Each row is a point. To make a cloud, some directions were put in groups of two or more. Within a group, all points are equally far from the middle, so they leave a hole (a ring in 2 directions, a hollow ball in 3). The other directions are filled evenly. Then the cloud was stretched, turned, moved and blurred a little. How many holes are there, and how many directions does each take, smallest first?
In the rows, zero is written as 128.

Cloud:
[[148  54 106]
 [161 136 186]
 [ 72 106 101]
 [177 128 184]
 [133  86 190]
 [ 94  63 147]
 [ 82 187 128]
 [202 120 177]
 [131  67 175]
 [ 28  87 184]
 [138 100  80]
 [107 126  87]
 [123 122 201]
 [135  59 165]
 [102 156  98]
 [184 147 169]
 [128  54 146]
 [ 69 102 103]
 [106 150  94]
 [134  65 100]
 [ 59 127  99]]
Holes: 1 (2)

Cloud, 27 rows:
[[120 134 120  29]
 [151 139  67  98]
 [161 144 161  66]
 [ 89 129 140  57]
 [117 110 168  45]
 [128 185  94 196]
 [149 224  83 216]
 [173 190 165 200]
 [116 135 143  21]
 [131 165 136 199]
 [118 131  84 133]
 [ 90 147 161 110]
 [ 77 124 113 134]
 [ 84  66 148  89]
 [160 127  84 162]
 [121  84 214  43]
 [154 233 148 166]
 [116 181 162 189]
 [127 157 107  52]
 [134 162 177  84]
 [151 180 135 182]
 [104 127 194 110]
 [183 152 155 135]
 [124  94 170 127]
 [127 113 174 106]
 [156 185 130 113]
 [164 100 105 131]]
Holes: 0

Cloud, 31 rows:
[[155 160  82 176]
 [ 49 143 134 147]
 [162 142  79  89]
 [ 75  90 130 107]
 [168 116 100 197]
 [188 133 146 129]
 [105 102 118  95]
 [119 192 196  94]
 [192 193 140 120]
 [164 148 106 144]
 [201 115  73 100]
 [116  84 194 165]
 [182 139  88  92]
 [135 144 157  75]
 [127  46 104 161]
 [107  84 160 183]
 [ 72  37 138 150]
 [ 89  66  91 164]
 [ 75  81 142 187]
 [206 179 143 149]
 [ 88  77 208 165]
 [201 146 180 154]
 [118 143  81 133]
 [142 113 202 139]
 [ 76  29 136 162]
 [ 83  35 138 177]
 [223 120 131 107]
 [125 133 116 143]
 [ 75 128  83 131]
 [159 162 186 143]
 [220 150 156 112]]
Holes: 0

Cloud (49 x 6):
[[173 199  78 140 135 142]
 [ 88 167 152 106  87  70]
 [ 73  63 167 118 108 121]
 [ 82 107  66 146 150 168]
 [ 95 158 178 157 107 154]
 [114 146 132 224 148 132]
 [ 36 101 147 107 145 160]
 [ 53 130 121 124 165 184]
 [ 37 197 137 150 102 102]
 [ 51 142 144  52 116  99]
 [ 95  77 107 210 168 133]
 [133 171 129 141  73  79]
 [ 42 113 158  98  84 113]
 [122  93 140 156  63  89]
 [122  73 163 150 163 131]
 [111  76 110 168 182 154]
 [170 122 122  81 143 145]
 [136 161 166 174 102 125]
 [115 189 105 185 110  65]
 [ 60 115 110 196 129 164]
 [ 33 113 125 168 102  48]
 [167 131 131 181 173 135]
 [ 66 124  94 168  58 112]
 [127  96  88  83 158 140]
 [ 34 134  81 114  91 130]
 [ 86 124  72 223 110 107]
 [ 61 221 129  75 127 121]
 [121 171  43 163 114 135]
 [151 210 140 146 137 158]
 [165  86  98 117 103  93]
 [154 114 149 195 101 107]
 [148 154 120 169 134 198]
 [ 65  86  65 195 123  73]
 [126  59  88 112  98 101]
 [ 36 114  86  92 117  68]
 [ 41  95 136  89 166 126]
 [152  97  63 133 146  95]
 [ 15 168 101 137 116 134]
 [ 59 101  77 173 109  43]
 [ 25 140 101 132 100  52]
 [ 60 120 118  54 105  92]
 [ 92 210 140 106  80 115]
 [111 100 140  90  65 131]
 [127 153 110 131  72  62]
 [ 60 179 141 124 107  53]
 [ 18 142  96 167 106  75]
 [ 69 193  74 129  94  77]
 [ 57 110  78  98  85  82]
 [116 171  92 116  80 184]]
Holes: 1 (6)
